Every row gives one point. Any point is a mix of the corners, with weights that add up to 1. It lies inside the corners' shape when no weight is negative. Say inside or outside, and name the corners with a negative weight.
In the rows, zero is written as 128.

Corners:
(1): [190 102]
(2): [ 58 126]
(3): [141 138]
Points:
[ 87 116] => outside (3)
[109 109] => outside (3)
[ 61 135] => outside (1)
[179 122] => outside (2)
[177 132] => outside (2)

Corners:
(1): [126 143 155 155  76 183  77 100 143  99  39]
(2): [103  68 183 193  67 184  51  41 163 112  65]
(3): [128 110 137 196  73 155  93 207 132 169 165]
(4): [107 183 141  95  83  81 132 109  72 132 206]
(5): [185 103 134 164  94 130 184 148 130 161 180]
(6): [103  74 106 116  70 152 154 158 141 200 161]
(7): [ 41 170 157 134 122  76 193 125  93  88 161]
(8): [ 80 129 149 137 144  69 160  83  21 101 182]
(9): [ 82 172 206  83 126  55 125 141  93 122 140]
(10): [136 121 140 153 142 217 111 142 171 170 187]
(11): [ 95 170 140 155 135  55 145 109  97 185 166]
(12): [112  99  90 169  86 150  37  81 172  63  63]
Points:
[106 113 139 143 103 139 131 133 132 151 143] => outside (4)
[116 120 148 149  90 122 113 113 124 124 127] => outside (10)
[ 89 125 141 128  84 111 118 123 109 137 131] => outside (5, 10)
[138 123 137 156  99 121 143 134 123 148 161] => inside
[111 139 148 147 100 120 107 109 118 122 141] => outside (6)
[111 134 145 147 114 134 147 131 126 135 162] => inside

Corners:
(1): [145 123 113 108 216 189 110 113  91  91 136 106 123  89  79 156 112  73
 132 191]
(2): [ 92 109  81  82 155 174 147 185  83 140 131 145 181  67 122 172 114 117
  44 102]
(3): [199 158 118 166 160  60 150  93 180 158  92 213 119 182 165 120  97 111
 138 146]
(4): [ 56 124 164  55 177 214 103 181  98  93 128 112 102 109 116 160 115 109
  44 246]
(5): [120 159 170 111 212 184 128 168 129 139 150  76  82  86  82 167  99 189
  66 142]
(6): [188 170 103 154 123  79 195 195 182 110 139 155 139 138 154 154 123  84
 167 152]
(7): [103 119 179 124 179 112  81 173  81 161 169  98 154 142  76 161 171 108
  44 164]
(8): [216 208  49 121  68 125  70 144 170 117 147 126 152 192 176  92 127 152
 200 159]
(9): [124  79 221 145 175 199 136 157  32 100 206  93 119 196 114 162 120 112
  86 123]
(10): [107 134 160  78 137 136 125 103 139 128 131  40  65  76 119 173  61  13
  49 155]
(11): [197 216 108 185  74 136 150  96 204 109 109 128 114 140 147  99 193 116
 111 129]
(12): [146 215  99 164 103  85 135  89 218  98 152 180 208 187 102 103 112 156
 144 128]
(13): [141  73  85 109  95 155 167 137 173 146 168 116 105  60  90 134  82  88
 113 185]
(14): [155 177  53 167 143 105 216  86 149 130 136  86 111 117 152 100  99 116
 157 193]
(15): [122 132 108 157  88  82 148 159 128  69  67 105 113  78 107 155  99 141
 142 181]
(16): [208 169 175 172 153 118 119 132 133  59 179 145 222 106 158  56 154 171
  60 118]
(17): [ 98 140 183  11 179 121  97 127  88 100 181 137  91 165  89 155 177 145
  75 138]
(18): [113  62 102 102 206 128 130 149 155  91 118  79 108 144 124 188 135 100
  55 154]
(19): [174 173  70 216 120 100 100 158 159  85 184 192 125 158 176   8 136 122
 120 100]
(20): [ 51  89 202  92 200 147  83 145 133 136 176 107 138  87 138 151 165 129
  87 115]
(21): [171 190 120 166 129 115  63  96 138  90 249 205 164 137 165 191 163 157
  89 150]
Points:
[146 140 142 132 151 120 125 128 129 121 156 125 142 131 123 156 134 123
  99 142] => outside (4, 19)
[157 148 113 142 117 100 129 129 155 114 149 146 145 150 147 125 135 115
 121 135] => outside (1, 4, 5)
[153 156 106 150 137 121 116 144 143 107 158 150 130 139 144  99 129 124
 111 135] => inside
[158 156 130 154 139 113 129 141 167 119 166 131 116 155 144  81 129 114
 105 135] => outside (1, 2, 15, 21)
[148 151 118 131 141 127 134 137 136 113 145 134 132 140 123 133 118 116
 104 159] => outside (20)
[138 127 140 116 149 145 109 152 126 113 154 118 116 121 130 148 131 108
  90 148] => outside (12, 14)
[128 133 138 126 156 130 130 143 130 113 150 123 133 116 120 144 128 114
  85 155] => outside (8)
[150 169 160 140 149 131 127 136 130 112 137 111 119 158 124 100 122 120
 125 144] => outside (2, 13, 18, 21)
[132 143 115 124 159 132 130 131 138 131 156 123 123 138 124 140 129 107
 104 154] => outside (15, 16)

Corners:
(1): [ 93 135  95 141 179 118  88 179 106  97  37  52 143 130 137 177 109 110
 116 156]
(2): [115 109 162 127 129  73 104 145 118  96 130 115 186 141 142 149 102 102
 134 142]
(3): [113 111 116 121 127 106 161 176 134 159 159 128 135 162 201  86 179 123
 149 155]
(4): [115 179 124 133 204 142 165 116 103 107  14 106 160 200 109 108  80 108
 123 116]
(5): [140 148 135 155 128 120 148 102 135 109 121 150 125 152 146  79 173 122
 137  91]
(6): [131  90 155 123 163 170 156 145 115 163 217 179  98 105 123  71 223 125
 146 153]
(7): [127 106 115  84 139 162 170 119 125 117  73  86 137 163  93 149 118 109
 145  68]
(8): [135 148 138 120 129 117  94 118 151 168 162 188 157 117 165 137 187 126
 157 161]
(9): [136 121  78 115 117 104 127 117 136 101  83 181 130 183 132 183 133 114
 122  92]
(10): [176 195 155  91 114 158 196 180 120 118 144 164  89 108 127 124 115 123
 115 141]
(11): [117 112 150 158  80 189 249 142  88 171 143  82 100 226 107 203 142 100
  89 146]
(12): [ 91 180 168 152 135 201 119 159 152 153 152 139 133 106 118  46  97 183
 126 139]
(13): [215 128 108  94 129 171 160  85 106 115 181 158 124 155 154 114 104 118
 146 149]
(14): [ 84 128 111  91 140 100 120 148 108 169 163 133 132 135  86 183 209 128
  87 100]
(15): [163 139 120 130  99 104 132 162  87 146 119 179 105 188 134  65 182 102
 160 101]
(16): [ 90 126  95 161 158  99 109 136 174 112 112 110 151 125  96 162 129 152
 138 197]
(17): [165 113  82 145  97  98 172 119  97 143 118 196 140 120 137 124 183 104
 130  85]
(18): [148 149 139 127 133 152  94  95 170 126 112 167 138 139 120  70 102 109
 111 208]
(19): [ 91  58 109 131  94  59 157 185 104 201 126 122  83 154 149 199 217 182
 103  83]
(20): [ 92 104 110 128 133  97 129 135  84  82 106 100 101 146 158 137 124  67
 160 240]
(21): [134 191 165 118 164 137 145 133 135 165 185 145 102 107  75 113 103  58
 112 146]
Points:
[123 143 112 127 130 130 159 137 124 133 109 121 121 149 127 156 129 118
 115 142] => outside (2, 6, 15)
[133 130 123 126 128 132 142 135 115 122 106 136 131 152 126 131 137 125
 131 127] => outside (3, 21)
[110 123 106 149 108  75 138 148 119 128  89 134 133 180 155 162 162 111
 119 155] => outside (6, 7, 12, 13, 21)
[131 139 119 130 133 138 143 132 129 134 128 143 123 144 127 121 140 125
 129 139] => outside (2)
[109 109 121 117 147 129 177 147 104 128 120  86 112 166 118 178 141 110
 118 126] => outside (8, 12, 15, 17, 18)

Corners:
(1): [146 135 131 114 118 119 146 122 103 131 106  90 136 140 111 138 116 121
  96  89]
(2): [149 132 110 173 119 128 109 150 114 147 137 118 146 145 102 166 188  96
 140 132]
(3): [137 131 114 118 130 121 126  91 114 147 126 106  99 153 120 124 147  92
 125 141]
(4): [137 144 111 107 131 106 125 129 136 129 124 128 136 129 113 120 108 139
 119 152]
(5): [117 132 249 103 128 111 114 147 110 114 143  98 137 155 105 155 158 124
 126  97]
(6): [137 140 118 119 102 109 120 140 113 119 165 113 137 121 116 148 116 110
 111 119]
(7): [ 86 136 111 122 108 109 100 136 130 137 125 115 128 117 126 150 111 128
 139 131]
(8): [153  97 118 147 125 130 171 145 138 120 134 108 143 145 121  85 109 108
 128 134]
(9): [140 116 104 124 149 107 124 128 175 132 120 142 134 138 113 132 109  95
 196 156]
(10): [151 144 112 114 135 122 147 148 160 135 138 106 145 121 149 126 125 115
 107 105]
(11): [101  68  97 142 131 158 144 102 160 145 142 165 138 119 116 107 117  98
 125 126]
(12): [126 118 120 125 129 108 103 138 142 146 127 121  72 112 132 130 108 126
 118 109]
(13): [150 134 137 104 133 124 146 139 113 108 139 106 143 142 114 147 120 151
 140 126]
(14): [119 146 161 166 108 137 121 134 125  89 154  94 141 148 103 149 191 104
  93 125]
(15): [140 129 107 111 119 130 111 128 113 137 128 164 138 147 136 124 107 106
 161 125]
(16): [140 139 149 150  58 146 145 137 125 126 171 135 146 149 110 133 132 144
 112  86]
(17): [136 104 136  88  79 109  85 150 104 152 125 135  25 134 151 150 110  96
 135 149]
(18): [116 139 115 107 132 107 125 121 142 124 126 146 145  55 114  97 118 151
 137 135]
(19): [124  96 173 110 112 143  93  56 106 149 139 147  94 132 155 137 110 106
 119 142]
(20): [137 116 116 109 125 150 105 141 141 140 121 113 133 103 118 110 119 116
 117 123]
(21): [124 134  98 156 136 171 166 121 118 128 132 117 143 113 110 151 112 111
 106 136]
Points:
[133 118  99 119 131 125 128 123 133 141 124 127 122 122 125 127 110 110
 133 136] => outside (5, 14, 16)
[136 112 124 116 146 130 128 115 137 137 132 135 134 120 122 121 117 115
 139 139] => outside (1, 7, 14, 16, 17)
[127 126 124 125 120 128 124 130 133 132 136 128 130 123 120 136 120 120
 125 123] => outside (3, 8)
[128 132 121 127 132 128 132 136 126 128 125 108 141 123 115 129 129 126
 115 116] => outside (6, 9, 16, 17, 19)
[132 129 123 125 116 124 124 144 130 130 136 123 133 136 116 146 124 117
 129 118] => outside (3, 8, 18, 19)
[127 124 130 129 118 129 122 124 126 131 139 123 125 130 121 135 129 112
 126 131] => outside (1)

Corners:
(1): [169 148 169 148 167 145  35 165 219  84 134 123  96 131 109 121 126 159
 109 151]
(2): [ 72 115 157  75 195  59 111 173 187 135 136 160 139 101 189  79 115 163
 110 123]
(3): [101 119 127 137 116 106 113 202 227 104  35  78 119  48 152 124  90 134
 149 163]
(4): [152 160 142 138 121 155 166 172 170  63 122 107 202 104 134 108  73 167
 145 115]
(5): [147 204 101 118 100 142  87 156 124 189 129 139 137  82 162 134 149 149
 129 196]
(6): [196 106 111 123 176 136 119 123 118 169  60 194 153 126  44 115 114  56
 117 115]
(7): [ 96 114 109 112  87 150 189  55  92 132 178 134 135 181 106 155 155  86
 109  81]
(8): [116 130 234 151 123 124 119 137 154 147  95 181 105 102  99 127 131 154
  97 209]
(9): [ 94 160  99 164  78 134 143 101  11 132 121 105 164 184 129 157 180 112
 115  79]
(10): [123 125  71  85  84 110 185  36  63 115 142  71 154 146 102 224 169 165
 137  47]
(11): [160  94 142 107 113 104 146 118  82 156 114 217 151 144  74  70 113 103
 203  59]
(12): [149 168 139 159 153  69 107 172 226 153  89 130 119  66 200 169 109 174
 142 113]
(13): [119 115  85 106  40 125 182  67  86 111  96  75 164 197 131 142 155  88
  95  78]
(14): [182 148 119 148 171  52 129 131 121  62 135 178 138  90  44 136 191  36
 138  92]
(15): [ 84 166 160 131 167  45 109 181 156 167 113 121  97  88  71 133  32 132
 176 194]
(16): [ 86 177  97  98  73 197 207  81 137  66 154 174 174 193 111 190 190 178
  75 103]
(17): [145 116  57  81 124 187 219  39  58  59 160 147 133 163 131 154 183 127
 158 153]
(18): [151 118 127 158 187  98  98 202 170 144 137 102  30  68  97  54  74 190
 101 165]
(19): [212  93 126 159  83  97  66 132 108  96 108 209 121  73 110 146  85  81
 132  97]
(20): [130  45 179 103  84  62 142 171  99 137 144 246 120 145  89 137 176  71
 148 160]
(21): [163 137 168  89 115 125 121 209 103 106 121 116  50  68 171 109 110 148
 131 150]
Points:
[140 123 136 118 129 110 134 142 142 121 120 148 125 111 110 127 120 129
 134 135] => outside (9)
[134 136 141 131 124 110 121 153 148 111 124 146 120 110 127 122 118 132
 133 136] => outside (6, 10)
[127 136 124 104 120 152 130 108 111 137 109 151 134 124 114 145 122 140
 127 129] => outside (4, 12, 13, 14, 18, 20)
[140 125 125 111 117 121 132 117  96 124 137 160 121 132 104 129 142 120
 124 123] => outside (3, 4, 12)
[141 128 131 121 124 109 135 129 115 120 131 156 124 122 107 131 127 120
 135 125] => outside (3)
[131 122 143 131 168  91 133 138 139 121 117 141 123 111  91 126 132 139
 148 132] => outside (5, 7, 13, 16, 19, 21)
[136 136 124 129 122 117 141 127 120 113 120 142 136 122 120 136 139 124
 134 119] => inside

Corners:
(1): [109  96 196 100 154 101 157 166  63 102 180 126 104 124 133  90 107  86
 181  82]
(2): [159  92 118 156 199  94 151 112  76 122 164 107  67 160 171  93 121  66
 121 193]
(3): [104 139  84 171 174  76 140 109 181 118 119 133 139 128 117 140 130 128
  99 128]
(4): [125 187 181 187 126 166 127 144 155 174 120 101  48 168 162  63 111 110
  71 127]
(5): [129 147 182 106 170 158 191  93 145 104 158  83 102 168 129 125 151  85
 139 113]
(6): [129 100 138 171 113  78 118 103 120  80 105 140 142 136 122 145 195 125
 147 137]
(7): [ 98 124 145  86 194 103 132 168 160 110 180 127 110 170  79 112 155 146
 123 116]
(8): [151 119 158 154 107  98 182 211 127  30 227 151 130  92  80  73 170 161
 142 160]
(9): [109  95 157 124 160 120 102 237 132 111 101 178 173  82 108 159 173  76
 142 135]
(10): [159 112 143 102 106 159  69  92 179 197 133 125 178  98 169 186 191 114
 107 156]
(11): [117 150 173  78 130 115 103 144 162 151  99 143 160 155 198 141 122 108
 162 196]
(12): [107 130 107 113 150  60 114 121 113 116 150 133 136 124  72 226 168 112
 183 178]
(13): [152 161 142  53  98 115  96 171 116 124 240 135 166 215 156 141  93 110
 192  85]
(14): [127 153 137 136 109  81  92 152 183  72 126 101 114 103 172 134 151 131
  86 191]
(15): [102 116 158  80  76  97 151 169 143 131  77 131 211 165 138  45 202 144
  59  94]
(16): [ 80  93 142 127  93 117 163 157 127 146 143 102 141 221 160  95 140 126
 142  92]
(17): [ 90 140  92 103 135 116 104 127 153 138  75 136 110 153  82 134 135  85
 167 114]
(18): [ 95 119 154 121 111 249  67 154  54 168 128 126 129 160 165 126 133 139
 155 132]
(19): [ 81 137 204  83 143 146 126 125 119 130 177 145 129 143  90 111 148  60
 108 149]
(20): [170 116 183  94 108  94 114  62 189  62 144 121  85 134  68 168 107 111
 114 175]
(21): [ 84 168 104 107  90 154 122 163 148 142 126 168  98 129 152 175 158 138
 153  77]
Points:
[120 127 140 118 132 111 123 151 140 116 139 132 131 142 132 130 145 117
 137 132] => outside (19)
[118 127 144 116 128 115 127 150 137 115 149 133 134 147 125 125 150 120
 134 127] => inside
[113 173 139 131 175 141 103 115 149 132 133 145  69 156 100 169 112  87
 143 155] => outside (1, 8, 10, 14, 15, 16)
[122 124 146 118 126 100 136 156 142 109 138 129 133 139 131 117 150 116
 130 130] => outside (18, 19)
[101 124 142 141 114 119 134 164 151 117 107 124 137 141 149  98 164 140
 121 111] => outside (2, 12, 13, 19, 20)
[123 124 142 115 149 100 132 128 135 108 154 133 126 136 129 149 136  91
 153 148] => outside (4, 7, 15, 18)

Corners:
(1): [ 57 151 135 202  87 106 193 165 151  13 150 236  73 234 182  82 174 104
 201 202]
(2): [156  94 159 101 153 133 110  87 124 165 157  45 114 130 136 139  59 170
 188 126]
(3): [162  76 138 185 186 150  89  82 151 188 128  77 158  96  56 118 110 115
 151  77]
(4): [123 112 145 193  96 133 109 111 170 169 179  86 126 127 136  75  82 150
 168  94]
(5): [134 101  82 168 130 111 122  93 127 113 105  91 104 132 144 181 118 123
 102 179]
(6): [109 114 132 205  63 159 138 140 138  90 190 177  67 211 143 103 167 156
 192  86]
(7): [103 188 157 221  67 153  92 167 136  40 208 183  80 242 173  80 223 142
 158 191]
(8): [ 79 111  83 197 158 139 155 141 130 132  89 159 123 128 195 160  93 140
 103 129]
(9): [131 159 153 167 174 150 105  71 180 125 137  53 186  99  91 173 130 190
 123 176]
(10): [ 97 136 122 163 160 130  82  57 109 196 144  81 127  80  62 154 100 174
 131 160]
(11): [ 69  84 174 146  97 104 164 200 126 118 192 159  90 165 169  66 212 153
 171 166]
(12): [ 85 179 164 209 105 116 115 141 174  87 168 183  47 240 136 142 198 144
 156 175]
(13): [134  55  69  59 134 131 141 130 132 178 144  77 171 118 174 172  93  83
  97 123]
(14): [125  86  94  97 142 152 110 110 144  91  28 132 110 154 122 148  70 122
  16 100]
(15): [106 164 110 144 170 168 178 137 131 109 109  85 104 106 124 174 104 114
  60 184]
(16): [163 158 163 122 141 156 120  81 152 160  98 108  77  62 110 150  99 167
 176  70]
(17): [134  79  73 130 161  90 157 168 108 115 131 164 145 122 134 122  86 119
  24 126]
(18): [126  79 145 160 149 125  99 155 160 172 142  97 133  78  76 151  76 151
 189 105]
(19): [126  54  86 135 182 160 171 114 163 139 110 184 123  83 171 171  80 133
 113 197]
(20): [143  79 122 149 104 138 146 122 104 146  87 120 149 167 123 164 103 105
  60 143]
(21): [106 111  34 147 115 113 151 155 109 132  83 158 122 220 154 112 137 124
  81 188]
Points:
[125 111 146 174 148 139 119 102 159 142 131 125 119 109 110 138  85 157
 165 110] => outside (5, 7, 11, 13, 15, 21)
[124 109 117 146 143 135 124 121 135 146 124 113 123 127 130 139 115 140
 114 150] => outside (1, 6)
[114 111 117 149 128 132 136 129 138 124 134 129 116 145 146 141 116 137
 123 151] => outside (3)
[121 110  94 148 153 135 132 112 148 147 107 118 125 107 124 160  90 129
 109 123] => outside (2, 7, 11, 20)
[124 122 138 177 120 144 118 108 154 142 151 127 116 151 129 126 119 152
 188 126] => outside (5, 11, 14, 15, 17)
[131 114 108 133 141 138 150 133 132  93 133 131 118 144 142 124 131 125
 104 156] => outside (4, 8, 10, 12, 18, 20)

Corners:
(1): [133  21 116  79 121 154 137 177 161  87 135 115 177  12 108 107 116 195
 135 153]
(2): [106 113 161 112 141  99  48 115 162 165 125 105 166 171 133 109 108  94
 109  48]
(3): [193 187  98 170 188 115 151 185  89  76  68  73 100  97 125 101  85 152
 118 134]
(4): [ 81  78 154 156  79  96 134 104 169 104  73 130  81  28 100  45 151 185
  93 156]
(5): [ 94 131 122  99 127 100 161 103 167  73  68  90 180  64 131  25 123 106
 142 128]
(6): [145 190 163 168 114 129 169 173  96 134 186  98 154  87 136  95 119 203
 172 122]
(7): [139 137 117  71 128  58  77  67 145 121 140 202 130 187 192  93 166 106
 101  91]
(8): [ 94  83 114  67 146  86 184 104 181 118  65 158  67  59  58  49 157 117
 130 112]
(9): [ 63 153 144 112 170 122 126 148 143 133 145 130 116 121 161  79 121  85
 109 144]
(10): [183 146 136  99 123  62 139 103  24 212 107 104 169 132 175 117  98 122
  35 131]
(11): [173  97  84 142 116  95 151 168  25 137 137  84 158 167 116 129 120 122
 118  94]
(12): [137  95 119 177 131 148 241 127 161  56 107 171  58  64 107  37 131  91
  96 101]
(13): [100  40 155  93 162 111 167 118 169  81 118 183 129  50  82  33  68 196
 177 142]
(14): [128 147 207  43 118  91  80 152 134 114  85 116  99 205 143  58 150 126
 101  90]
(15): [145 175 125 167  88 138 141 139  48 147  69 113 161 154 161 128  74 141
 166  92]
(16): [120 144  81 103  83  98  87 111 149 153 160 100 110 204 145  71  85 146
 133 120]
(17): [100  10 111 115 178 129 183  98 147  72  72 132 144  94  92 122 138 190
  92 180]
(18): [ 67  83 124 129 116 192 134 108 131  64 122 116 152  37 109  69 138 207
 110  77]
(19): [130 108 141  74 103  67 143 109 135  39 159 115 105  29 103 143  89 155
 150 150]
(20): [207 104  99 159 133  56 199 137  59 177  88  65  94 144 191 110 146 157
 113  94]
(21): [172 187 167 101 151 129  48  46  73 164 155  97 112 187 183 123 101  82
 138 123]
Points:
[134 119 139 117 132  99 140 121 127 123 109 127 110 108 134  92 119 141
 114 126] => outside (5, 11, 18)
[133 115 137 112 128 107 128 132 108 122 113 108 128 111 126 106 106 156
 128 121] => outside (5, 7, 12)
[130 115 129 122 133 115 145 125 118 125 114 122 129 111 133  83 121 136
 111 115] => outside (19)
[117  75 130 118 120 112 161 140 127 114 115 129 125  85 104  86 113 166
 128 118] => outside (3, 5, 7, 21)
[122 103 133 120 138 114 153 126 125 101 105 120 132  84 122  85 122 150
 123 122] => outside (16)
[119 111 135 113 124 103 145 103 120 122 109 131 121 118 128  87 121 136
 122 114] => outside (1, 3)
[132 131 135 130 132 110 134 118 108 133 103 117 122 139 142  86 120 131
 117 108] => outside (1, 19)
